Each row of a before or after table is a point. One or more steps were done to the points. Then noise was added and the rows were shuffled. The steps act on columns, c1 being the first. Write out the steps. A step turns or swaps two columns, mirrors them in a line or flattens them onto one, adds a multiple of one to another, or multiplies or shifts one. Angles are multiples of 10 degrees, from the lower column toward the higher: turns from -170 to 170, lines from 10 to 170 but not 90. Use the fewest steps. Two steps may share a column if one is a turn and the other turns, adds or multiplies; they go together, in the order done. Otherwise the lowest column goes first.

Before (8 x 2):
[[ 78 -55]
 [-25 -47]
 [ 17  66]
 [-21  10]
 [ 28  28]
 [-65  14]
 [ -4  19]
 [-41 -26]]
After (8 x 2):
[[ 41 -58]
 [-90 -21]
 [ 55  41]
 [ 22   7]
 [ 17  -8]
 [  0 -41]
 [-20  51]
 [  5  43]]
Steps: turn c1 and c2 by -130 degrees

Before (8 x 3):
[[ 37 -53  -6]
 [ -5 -35  20]
 [-44 -15  -9]
 [-29  21 -66]
 [ 55 -17  25]
 [-47   4 -86]
 [  2 -53  38]
 [-36  -9 -48]]
After (8 x 3):
[[ -5  26 -28]
 [-29   4  90]
 [ 36  50 -39]
 [  4  38 -54]
 [-35  25  68]
 [ 55   7 -68]
 [-44  17  35]
 [-47  26 116]]
Steps: turn c2 and c3 by 160 degrees; add -0.7 times c1 to c3

Before (9 x 4):
[[-51 -19 -37  36]
 [109  33 -25  25]
 [-46 -27  21   2]
 [ 97  35   5  30]
 [-32  -7  -5   2]
 [-81  14 -32 -24]
 [-30  25 -28   4]
 [ 94  12 -22 -19]
 [-54  28  16  15]]
After (9 x 4):
[[ 98  30   8  34]
 [ 91  12 -19   3]
 [-35  21 -16  22]
 [-38 -31  12 -15]
 [-86  19 -38   7]
 [-62  22  21  -3]
 [-43 -11   3  51]
 [ 93  43  29   9]
 [-31  -9   3   4]]
Steps: add -0.3 times c2 to c1; turn c3 and c4 by -50 degrees

Before (10 x 8):
[[  25   15   -7   24   34    4  -16   38]
 [ -13    8   10    9   -8  -35    9  -62]
 [  -1    3   19   11   29   62    3 -121]
 [  16   -7  -34   13  -27    8  -18   18]
 [ -20  -33   -4   18   24  -25  -29   26]
 [  17   -7   13    5   12   30   15   34]
 [  14  -35  -36  -36   19   -8   30   47]
 [ -27    1  -34   29   20  -25   18  -47]
 [ -29    8  -22   -1  -20   23   14   53]
 [  17  -53   -8   28   23   -4   37   20]]
After (10 x 8):
[[   7  -13   11    6  -36  -13   11  -65]
 [  14   29   -6   24   -3   38  -17   37]
 [  -9   15  -37    9    9  -23  -14   18]
 [   3  -25  -25   -1   24  -21   11   54]
 [ -56   16   -7   24   -6   23   39   21]
 [ -34   17  -37  -37  -12   23   32   47]
 [  -5   17   14    1   32   16   12   37]
 [ -31  -20   -1   18  -23   24  -31   24]
 [   3  -30  -36   25  -24   18   15  -50]
 [   3   -2   17    9   61   27    7 -121]]
Steps: swap c1 and c2; swap c5 and c6

Before (9 x 9):
[[-29   9  -9   2 -25   1  36 -36  25]
 [ 21  -6   7   9  -9  27   1 -12 -20]
 [-21  21 -19  -8  -4 -13 -33  21 -26]
 [ 12 -12 -23 -10   3   7 -15  -1 -19]
 [ 32   3  27 -38  -1 -17 -16   7  20]
 [ -6  -1   2 -11 -16  24   5  35  14]
 [  1  29 -29 -18 -14 -48  22  30 -33]
 [-21   0 -18  30  -1  -8  12  -6   2]
 [ -8 -18  -4  -3 -20 -38  -4  28 -23]]
After (9 x 9):
[[   2   -1    9   30   21  -20   14   -6   16]
 [ -18  -19  -21   -4   11  -96   -4   28   12]
 [   0   21  -18   -9   22  -33  -31   21   27]
 [ -14   29  -21  -17    1 -120   21   29   39]
 [ -20    9   26    3   33    1   36  -37    0]
 [ -15    0   12  -11    7   60    5   35   -7]
 [  -7    3    9  -39  -33  -42  -15    7  -32]
 [ -12   -4  -21    9  -19   68    1  -13    2]
 [   0  -12  -10   -9  -11   17  -15   -1   27]]
Steps: turn c1 and c5 by -100 degrees; turn c3 and c9 by -110 degrees; multiply c6 by 2.5

Before (12 x 11):
[[ 27   2  32  17 -51  52 -24 -59  76  22 -29]
 [-39   9 -38 -13 -14 -42  16  15   5  17  12]
 [-35  23  37 -17 -35  60 -20 -63  60 -40 -42]
 [-16 -21  36 -52 -22 -43  43 -15  22   9  18]
 [ -5  -5   5 -45 -40 -10  41  21 -34  19 -35]
 [ 36 -18  -3 -42 -24  44 -54 -76  80 -34 -52]
 [  3  12  20  -6  50 -10  51  -2 -50  13  18]
 [-33 -23  -8 -58 -19  11  23  10 -37  35  52]
 [-37 -26  26 -48  10 -17  -3  61   6  33   1]
 [-40 -61  13  15  13 -12  41 -23 -44  15 -10]
 [-31   6  25 -36  -1 -29 -11 -38 -32  48 -13]
 [ 27   0  41  -6 -77  26 -81 -44  58 -56 -18]]
After (12 x 11):
[[ -33  -58  -18   28  -20   10  -24    8  -36   35   51]
 [ -42   -4  -48   16  -16  -41  -18  -10    3   18    9]
 [ -33    6  119   28   29   58  -33  -52   63  -38  -42]
 [  24   13  111  -12   34   51  -45  -53   76   22  -27]
 [   0    7   16   13  -59   -9   38   11  -50   12   17]
 [ -37  -36   43  -50  -42  -13    6  -18  -43   15  -11]
 [  -4  -33  -27   28  -35  -10  -46   31  -34   19  -35]
 [  35  -43  116   23   60   43  -13 -100   81  -32  -51]
 [ -34  -49  -75   18    1  -16   10   99    7   33    2]
 [ -15  -48   46   24  -38  -41  -27    8   23    9   14]
 [  28   -4   96    5   95   23  -62  -27   57  -55  -17]
 [ -32  -19   75   34   12  -28    3  -33  -34   50  -12]]
Steps: mirror c2 and c4 in the line at 20 degrees; multiply c8 by 2; turn c3 and c8 by 50 degrees; turn c5 and c7 by 100 degrees

Before (10 x 12):
[[  45   16  -57   11  -54   40   13  -10  -12  -40   -1  -84]
 [  13   20   31  -36 -121   69  -30    9  -18  -52   39  -47]
 [ -10  -51   70   36   -4  -29   17    1  -17    8  -59   19]
 [ -35    5  -21    7   10  -52   18  -39   32   51  -19  -34]
 [  -7  -36   27   37  -16  -61   13   75   25   67  -59   30]
 [ -58  -48   27   46   20    0   23   61   17   18  -15   40]
 [ -35  -10    3   76  -45  -57   53    0    0   31   -5  -13]
 [  45   -6   29  -63  -46   34   28   11  -87  -13   63   30]
 [   9   35  -61   30  -71   31  -85  -12  -51  -34   24  -65]
 [   4  -67   11   48  -27  -16   10   -4   36   43   -7   52]]
After (10 x 12):
[[  -9   20   -9   48  -52   -4   13   16  -62  -46   41  -73]
 [  26   31  -12  -44  -11   -4   12   18   34   95  -51    3]
 [  12  -14  -35  -73  -18    3   11  -33   21   25  -42    7]
 [ -32   12   -4  -51  -47   -4   53  -17    9   25    6  -65]
 [ -59   24  -41   23    6    1   21  -71  -11   10  -11  -39]
 [ -56   11   29   19  -68    1  -92   14  -78  -40   75  -69]
 [  61   20   43  -42  -15  -11   19   -8   52    3  -72  -11]
 [  76  -39   92   24  -46   -2   31   13    0   -9   43   66]
 [ -36  -30   -6  -62   15   -1   24   33   26   54  -57    3]
 [  44   12   37   58 -125    0  -42   35   16  -32   85  -20]]
Steps: add 1 times c3 to c1; turn c3 and c9 by 70 degrees; add -0.5 times c5 to c2; turn c2 and c11 by 60 degrees; mirror c4 and c12 in the line at 110 degrees; multiply c6 by 0; turn c8 and c10 by 40 degrees

Before (8 x 14):
[[ 33  51  14 -22 -41  40  37   1 -29  55 -29 -18  69  71]
 [ -9 -16 -45 -12   6  58  13  44  27  36   5  36 -46  34]
 [-32 -33 -52  60  23   5 -64 -16  16 -23 -45  11 -45 -34]
 [  9  60 -14 -44 -34 -13 -18 -24  37  -2  23  25  32 -30]
 [-25  -2 -34  16  -3  12 -23  -6  59 -58   7  41  33 -25]
 [-12  31   8   4  22   8 -21  -8   3 -42  -2  43   4 -21]
 [ 20  39 -38  35   7  93  41  41   3  79  -4 -20 -19  31]
 [ 44  59  25 -30 -41  49  13 -25  -6  37 -61  24  75 -12]]
After (8 x 14):
[[ -16   12   -3    1  -26   33  -24  -32   -2   32   -1  -42   20   -4]
 [ -30   -2   35   16    8   43  -21  -35   64   39    7  -53   -9  -12]
 [  31   18   38   30    0 -112   37  120    0   43   -2   26    7   11]
 [  -3   25    4  -46   35   11  -18  -31   61  -11   19  -37  -21   -2]
 [  52   19  -21  -22   40  -65   38   45  -59    7  -28  -18  -72   20]
 [  34   24  -33  -27   36  -58   11   15  -67   27  -61  -58  -50   10]
 [ -39  -17   51   63  -13   19  -64  -26  -28   14  -47   14   46  -14]
 [   5   -8   42  -12    1  -61   10   85   30   35    5   -6   59    0]]
Steps: flatten c1 and c14 onto the line at 20 degrees; multiply c2 by 0.4; turn c3 and c5 by -170 degrees; turn c6 and c10 by 120 degrees; add -0.7 times c6 to c8; add 1 times c11 to c9; turn c12 and c13 by 150 degrees

Before (13 x 18):
[[  14   -5  -17   29   50   -9    2  -21  -10    3   20  -17  -14   12
   -23   66  -13  -13]
 [  26   13  -12   34   -2   19   21    9   37   17    7  -32  -22    3
   -28  -40  -25  -16]
 [   0  -10   17 -103   51   12  -61  -23   15    4   14   -5   81  -14
    12   23  -35  -18]
 [   3    7   26  -27  -10   24  -24  -30   41   54  -72  -43  -44  -38
   -44    5  -47   13]
 [   6  -17  -36   -6  -43    4   12  -39   48   39   29  -71    4   42
    16   -7    8   36]
 [   7  -25  -17   -9   48   56    6   36   -5   23   -5   18  -16  -72
     2   50  -77   -4]
 [  49   20  -40  -30   13   30  -37    4   54   48   46  -42   28   47
   -51   25  -61    2]
 [  -1   -7  -18  -44    1   16   23   -3   46   36   -2   29  -17   24
     4  -70   -6   45]
 [  34  -37  -80  -58   11    0   28   -3   28   42  -19  -47  -11  -58
    18  -38   50  -38]
 [  48   44  -15   24   30   52  -71   21   -9   34  -34  -15    8   10
     2   40  -36   68]
 [ -22   19   29  -13  -19  -70   -6  -12    5   21   -3   -2  -20  -24
    -8   19  -10   -1]
 [   9   59  -22  -25  -18   -2  -57  -53   11  -11   43    5  -17  -53
     2   14  -13  -45]
 [  70   78  -68  -31    6   18  -32  -23    0  -24   28  -55   -4   14
    38   -6   -4   40]]
After (13 x 18):
[[   6  -33   -5  -19   42  -16    7   37  -17    0   -5   -9   -7  -74
   -45  -27  -77   22]
 [   4    7   41  -41  -11   17  -23  -33   25   23  -75  -35  -27  -41
    16  -43  -46   53]
 [  -1   -3   47  -19   -1  123   26   -6  -17   52   -2   22  -45   28
    63   39   -5   23]
 [   9   54    8  -16  -16  -19  -57  -54  -24  -51   42   66  -25  -52
   -13   -7  -13   -4]
 [   7  -18   47    6  -40   13   14  -38  -36   42   27  -87   -8   41
    -1   21    8   32]
 [  72   75    2   -6    9   27  -30  -27  -64   36   27   23  -34   14
   -16   36   -4  -30]
 [ -22   17    7  -23  -19  -97   -9   -6   29    0   -1   14  -11  -24
   -13  -18  -10   20]
 [  42   44   -9    7   28   -4  -68   22  -14   69  -36   32   26   10
   -37  -15  -35   18]
 [  34  -36   26  -13   12   53   29    0  -82  -30  -21  -90  -58  -57
    26   33   52   46]
 [  12   -7   -9  -12   54 -109    6  -23  -17  -13   21  -23   26   11
   -44  -54  -13    4]
 [  44   21   51   27    7   -9  -35    5  -35   12   44  -21  -29   51
     4  -55  -64   46]
 [  -1  -11   17   81   53  -22  -59  -28   12  -16   18  -14 -106  -15
   -24    1  -36    6]
 [  29   18   35  -21   -3   77   24   10  -14  -11    8  -22   34    3
    50   -6  -22   22]]
Steps: add 1 times c2 to c12; swap c3 and c9; swap c4 and c13; add -1.5 times c16 to c6; turn c15 and c16 by 120 degrees; mirror c10 and c18 in the line at 40 degrees
